Each row of a before or after table is a point. One or more steps were done to the points. Then noise was added and the rows were shuffled. The steps act on how far a point lies along the listed directions, d1 being the first. Write out the steps. A step turns or swaps two directions, mirrors them in a line or flattens them onto one, adds a multiple of one to another, or multiplies one. Angles are multiples of 10 degrees, from the lower direction toward the higher: turns from -170 to 170, lines from 10 to 170 but not 90. Use the fewest steps. Two steps may share a direction if one is a turn and the other turns, adds or multiplies; they go together, in the order done. Otherwise the lowest direction goes first.
(in the rows, 128 means zero)

Directions:
(1): [168 155]
(2): [155  88]
Before, 10 rows:
[[166 113]
 [ 83 143]
 [128 167]
 [126 140]
 [177  93]
 [103 122]
 [133 146]
 [106 126]
 [115 137]
 [180 120]]
After, 10 rows:
[[ 87 103]
 [208 181]
 [172 158]
 [157 148]
 [177 159]
 [116 119]
 [174 158]
 [ 68  86]
 [138 136]
 [ 79  95]]
Steps: multiply d1 by 2.5; multiply d2 by 0

Directions:
(1): [119  80 174 117]
(2): [137  82  80 122]
Before (11 x 4):
[[110 161 121 130]
 [105 140 180 138]
 [113 122 232 128]
 [107   9 167 108]
 [106 125 169 130]
 [138  91 140 138]
 [138 166 134 122]
 [120 104 149 117]
 [122  79  77 112]
 [137 138  91 138]
 [125 144 188 121]]
After, 11 rows:
[[130  74 153 113]
 [126 167  64 128]
 [132 129 165 115]
 [133 168 135 144]
 [109  76 152 130]
 [128 102 108 118]
 [103 138 158 125]
 [113  88 132 126]
 [147 110  99 146]
 [137  65  19 124]
 [130  26 141 115]]
Steps: turn d1 and d2 by 80 degrees

Directions:
(1): [178 102 116 129 115  56  98 121 155]
(2): [ 94 154 124 164 166 115 116 163 193]
(3): [ 85 106 121  70 155 110  80 153 104]
(4): [163  65 146 141 159 155 142 181 127]
(5): [147 128 102 163 182 151  82  84 106]
(6): [122 142  98 175  90 119 106 179  80]
Before:
[[130 125 138 133 121 164 188  52 133]
 [146 154 128 162  85 148 170 126  92]
 [ 48 201 126 196 149 126 123 191 209]
 [177 129 120 156 146 141 100  86  91]
 [ 85 164 146 166 137 184 167 185 143]
 [127 148  98 146 128 171 142 110  68]
 [191 102 157 136 127 153 156 107 127]
 [129 132 140 102 120 133 144 122 128]]
After:
[[138 136 120 136 185 140 148  95 182]
 [154 109 116 181 119  77 151 125 187]
 [134 181 124 172  90 101 124 119 152]
 [122 154 153 131 139 135 181 119 180]
 [146 171 125 185 164 151 118 109 135]
 [166 108 167  62 112 127 171  71 145]
 [130 128 128 120 127 102 124 149 146]
 [194  58 176  52  95 167 177  89  66]]
Steps: turn d1 and d6 by 120 degrees; turn d2 and d4 by 170 degrees; turn d3 and d5 by 20 degrees

Directions:
(1): [151 197 130 172 124 167 127 154 131  88  83 102]
(2): [150 146 168 122 137 104 126 207 110 163 124 181]
(3): [ 34 110 151 123 154 151  98 156 131 115  97 124]
(4): [108 157 117 118  94 144 129 119 208 120 139 193]
(5): [107 103  64 174  84  80 137 165 131 135 102 124]
Before:
[[112 143 169 135 162 167 110 136 110 139 100 135]
 [134 160 174 130 204 163 124 151  72  94  92  72]
 [149 108 115 117  97  91 153 152 131 161 144 161]
 [144 159  29 197  98 134 157 100 147  87  99  77]
 [ 51 132 123 163 118 151 122 137 134  88  71  95]
 [149 161 177 103 174 139  90 119 128 139 152 137]
 [ 52  67 151 105 176 170  82  97  92 118 135  98]
 [160 137 193 118 156 146 128 109  74 119 113 100]]
After:
[[195 201 161 134 181 152 138 178  97 131 113 136]
 [161 110 145  86 132 127 150  98 109 142 160 118]
 [101 118  65 167 111  95 102 108 146 127 124  94]
 [ 83 176 174 131 116 168 131 155 168 100  90 160]
 [ 28  83 119 140 113 116  96 192 132 146 111 197]
 [ 83 130 102 166 121 162 116 106 150 122  92 119]
 [ 79  95 109 164 113 120 130 130 106 106  79  79]
 [ 56 140  94 167 149 153 121 140 134  67  60  63]]
Steps: add 0.5 times d1 to d2; turn d2 and d5 by -160 degrees; turn d3 and d4 by 50 degrees

Directions:
(1): [135 162 120 115 215 148 153  69 158 120 132 169 120  93  99 173 139 142]
(2): [114 144 178 162 117 201 149 109  80 135 182 121 140  94 187 131 134 138]
(3): [117 166  83 134 111 129 151 183 108 102 117 154 164  79 124 145 183  63]
(4): [114 150 187  71 144 122 106 142  83 125  95  64 144 104  99 178 103 113]
(5): [174  64 164 115 116 105 125 103 103 136 110 190 129 139 166 182 137  81]
(6): [109 159 129 162 111  76 113  35 100  91  98 120 172 128 133  96 133 117]
Before:
[[168 105  86  96 153  83 128 175 182 135 103 201  93 137 113 148 160 110]
 [ 90 158 124 123 106  95  89 181 126 108  99  65 150 149  65  89 130 128]
 [ 86 179  49 177 103 166 136 227 157 125 171  99 125 122 126  72 178 121]
 [128 137 137  88  96  57 131 140  79 128  66 116 165  97 128 147 168  72]
 [136 166  97  63 196 126 115 170 189 138  94 126 108 137  61 163 138 142]
 [ 92 148  92 138  95 168 150 197 119 145 128  95 165 101 126  67 121 128]
 [142 158  98  82 170  78 150 143 141  98  63 154 151  93  44 182 152  87]
 [145 116 169  79 138 151 122 176  96 146 147  73 148 125 128 160 111 127]
 [125 118 113 157 105 191 144 185 132 152 168 147 104 114 135 121 131 138]
 [138 152 128 102 205 138 100 133 148 136 103 105 122 121  46 182 120 128]
 [ 97 165  63 172 132 107 108  97 172  94 137 133 152 141 123  76 133 182]
 [120 202 142 165 183 149 150  99 136 121 150 147 152  80 124 145 137 136]
 [145 135 118 175  79 112 166 102 108 100 113 156 158 108 163 109 155  79]
 [ 86 157 115 131 142 186 142 187 143 118 151  80 119 121  73  88 109 168]]
After (14 x 18):
[[159 113 135  71 146 107 117 178 112 129 112 103 156 129  94 177 125 105]
 [128 162  76 140 165  55 119  79 178 101  93 176 128 135 101 101 154 134]
 [109  92 126 128  67 120 112 214 126 122 110  91 128 165  94  78 103 115]
 [100 128 120 186  72 133  95 115 120 115 163 112 154 154 179  68 120 178]
 [101 185 117 133 152 111  86 141 127 119  92  54 156 128  49 121 121 122]
 [148  85  89 134 111 129 127 184 162 154 130 162  88 150 101 128 121 124]
 [112 126 172 149  64  88  92 145  77 101  94 105 178 150 128 110 147  82]
 [108 189 126 164 140 168 147 194 148 138 177 101 134 108 125 101 124 158]
 [154 133 127 175 119 168 187 116 123 122 156 173 129  93 170 131 155 104]
 [128 161 139 113 132 102 169 103  78 126  99 151 172  61 149 162 194  81]
 [131  84  64 177  49 102 105 215 145 129 143 142 118 179 157  78 171  86]
 [ 93 215  96 145 136  89 150 106 113  75  92 116 188  85  75 108 165 105]
 [128  82 106 126  63 129 142 197 112 153 101 137 164 135 154  94 123  92]
 [ 99 200  90 104 124  73  90 131 141 104  74  81 154 150  70  89 137 135]]
Steps: turn d1 and d5 by -70 degrees; turn d2 and d6 by -70 degrees; turn d3 and d4 by -20 degrees

Directions:
(1): [139 141 134 135 193 173 101 135 125 132 137 198  37 164 114 132 160  97
 134 116 171  97 117 123]
(2): [163 167 167  82 118  95 120 125 139 114 108  83  49 129 177 136 117  87
  87 100  78 147 136 162]
(3): [126 114 126 106 109 126 148 173 109 146  68 206 137  87 169 171 127 102
 148 173 116 147  74 170]
Before (10 x 24):
[[124 126 126 130 125 131 127 129 127 129 138 126 139 130 118 128 130 132
  128 133 135 121 135 121]
 [134 143 134 128 141 137 121 121 130 128 141 115 105 140 118 123 132 123
  120 109 127 117 134 119]
 [125 123 122 131 140 139 127 126 128 130 135 137 134 134 120 127 130 127
  137 129 132 125 124 119]
 [127 128 131 128 118 123 126 132 127 122 133 125 137 126 128 128 131 130
  132 128 123 130 126 129]
 [130 136 136 117 143 138 125 146 124 136 104 172  84 133 147 147 138  97
  130 135 138 127 102 149]
 [128 124 124 132 120 124 130 137 128 127 121 143 138 119 126 137 128 128
  133 138 128 122 124 129]
 [130 118 123 129 125 131 127 134 127 130 125 129 138 118 126 130 124 121
  130 127 125 131 123 128]
 [131 131 134 127 133 130 124 128 136 129 135 119 125 134 130 126 125 127
  123 132 121 125 134 125]
 [122 117 118 129 133 134 126 135 126 131 128 150 144 131 124 134 130 134
  141 138 138 124 116 130]
 [130 135 127 120 132 127 128 136 124 132 120 148 113 124 143 141 134 118
  128 135 126 133 110 139]]
After:
[[136 135 137 115 136 124 119 133 133 124 124 131 103 137 142 135 131 115
  124 123 123 129 122 143]
 [126 129 122 139 159 161 121 136 119 139 134 172 107 140 110 135 146 120
  139 128 154 107 114 118]
 [134 134 131 122 145 140 123 132 127 131 125 151 107 136 133 135 133 109
  133 129 125 125 116 133]
 [134 143 131 131 156 136 115 119 132 125 148 130  86 150 124 124 144 123
  121 113 141 119 132 120]
 [136 134 134 124 117 114 126 127 132 120 125 117 124 123 132 133 124 124
  120 126 115 125 134 132]
 [133 123 126 125 120 122 125 130 131 125 125 112 137 117 130 127 118 124
  125 122 116 135 130 129]
 [127 124 126 132 134 132 126 133 132 133 133 129 137 132 126 128 130 131
  131 138 128 123 130 123]
 [128 128 131 120 117 124 131 136 126 130 122 131 135 122 131 136 127 124
  128 139 123 128 127 132]
 [125 127 130 126 108 115 130 131 125 121 133 112 149 122 131 130 126 133
  130 130 114 135 126 131]
 [140 157 141 139 206 172  92 119 136 125 154 168   7 191 106 119 161  92
  120  93 178  90 133 116]]
Steps: multiply d1 by 3; turn d2 and d3 by -130 degrees

Directions:
(1): [139  99 132 137 162 138 155 186 121 154 157  93  79 160 136 119  92 150
  95 105  97 138 172 206 114  85 139 174 134 151 204  95 136  57 103  85
 131 204 119 157 112 152 106 140  95 139 119 157]
(2): [131 175  61 156  79 151 131 168 174 105 143 149 119 147 123  84  88 156
 241 138 130 130 123 176 174 151  94  77 170 131 134  66 132 148 163 112
 152 145 171 136 111 127  99 138 162 136 118 146]
(3): [155 137 125  74 116 149 116 160 142  81 103 134 113 147 162 167  99 137
  64 198 179  87 189 144 171  74 113 154 142 171 104  80  70 183 143 129
  96  80 113 150 125  84 120 114 112 132 131 164]
Before, 9 rows:
[[131 131 124 134 117 126 119 131 138 128 133 135 121 130 127 136 121 132
  131 127 135 133 131 133 131 129 122 120 135 124 128 131 127 134 131 129
  128 126 130 126 122 125 125 120 136 136 127 127]
 [145 113 144  99 137 126 119 112 117 120 110 123 132 130 144 153 135 114
   72 147 148 115 147 104 129 108 125 148 109 142 114 138 111 140 127 134
  119  98 110 130 127 113 141 112 110 127 133 131]
 [138 113 152 102 150 129 131 142 121 124 128 118 116 130 135 141 123 131
   82 135 135 122 156 145 120 101 133 156 124 146 135 121 120 124 121 114
  112 138 116 142 126 126 117 119 107 137 126 135]
 [120 140 118 139 122 123 133 126 128 133 130 142 134 129 120 114 127 124
  152 121 121 129 111 130 117 144 128 114 135 113 125 125 139 129 127 125
  137 141 138 123 124 140 120 126 147 131 127 122]
 [119 129 128 132 118 123 127 127 135 127 130 135 129 135 128 117 124 124
  142 121 129 130 121 131 136 131 130 121 125 122 126 118 119 129 130 128
  127 132 137 127 126 122 129 129 131 137 129 132]
 [124 102 155 133 166 117 138 135 100 160 137 101 110 125 126 126 125 124
   83 102 106 135 145 147  97 111 148 167 118 124 165 149 147  81  99 112
  128 172 116 139 123 146 136 136 100 131 130 123]
 [130 125 136 129 129 129 137 129 125 128 124 130 114 130 132 129 119 135
  124 120 129 132 134 143 124 126 128 132 136 133 138 122 131 117 129 120
  122 133 118 131 123 137 121 138 122 124 137 139]
 [125 122 150 119 143 123 127 115 110 123 120 117 136 127 123 137 147 112
  106 127 131 131 121 113 118 128 127 137 125 137 130 148 125 128 109 139
  119 118 121 122 137 123 143 122 127 127 126 112]
 [127 131 118 132 120 126 130 116 125 131 128 140 140 116 128 116 133 126
  147 131 125 133 122 123 132 148 136 115 130 121 117 129 132 128 128 135
  135 126 130 131 135 133 130 123 135 123 128 121]]
After (9 x 48):
[[130  97 174 107 168 116 133 121 102 143 129 110 123 119 128 145 142 120
   62 114 122 132 142 126  94 108 148 166 107 135 140 153 133 103 106 118
  112 145 106 134 132 138 128 119 101 133 128 121]
 [146  89 178  80 161 116 116  95  94 127  99 112 135 122 149 179 153 101
    7 148 151 111 156  80 108  91 141 178  89 143 109 166 103 135 110 142
  104  84  87 127 135 109 155 106  91 122 138 125]
 [122 151 103 142 110 129 133 136 139 125 132 147 131 134 121 106 117 130
  174 127 124 127 113 141 130 145 119 104 144 116 124 109 136 137 135 122
  141 142 147 126 120 136 114 127 154 132 126 128]
 [120 137 118 135 111 127 127 134 142 123 131 138 128 139 128 111 118 128
  156 124 130 129 122 138 144 133 125 115 132 123 127 108 118 133 136 126
  130 134 142 130 124 121 124 130 136 139 128 135]
 [127 124 137 137 130 126 138 124 124 135 127 128 117 127 128 123 122 134
  133 111 122 138 125 141 118 133 130 128 135 127 141 129 138 109 128 119
  126 139 120 128 123 143 122 140 124 124 137 135]
 [126 105 175 104 161 115 125 103  93 128 113 109 138 122 127 157 159 103
   57 129 135 127 127  95 104 115 140 159 110 139 126 168 119 125  97 145
  108 107 103 120 143 120 154 117 113 124 130 108]
 [131 137 111 128 114 131 129 125 131 122 127 143 137 120 132 116 125 129
  150 141 132 128 129 130 142 144 131 113 137 127 114 117 125 137 134 133
  134 122 132 134 133 126 125 122 136 124 128 127]
 [132 136 116 136 111 130 119 137 143 125 135 138 120 133 127 132 115 135
  142 130 137 132 132 139 137 131 117 115 141 125 129 123 127 138 136 127
  130 127 135 127 120 124 121 120 139 136 127 130]
 [111  73 193 143 198  96 142  98  68 195 140  87 123 105 112 131 160 105
   51  64  81 153 119 113  52 124 174 183  88 103 173 205 172  44  73 120
  131 185  99 124 134 167 156 137  90 125 135  97]]
Steps: add -1 times d1 to d3; multiply d2 by 2.5
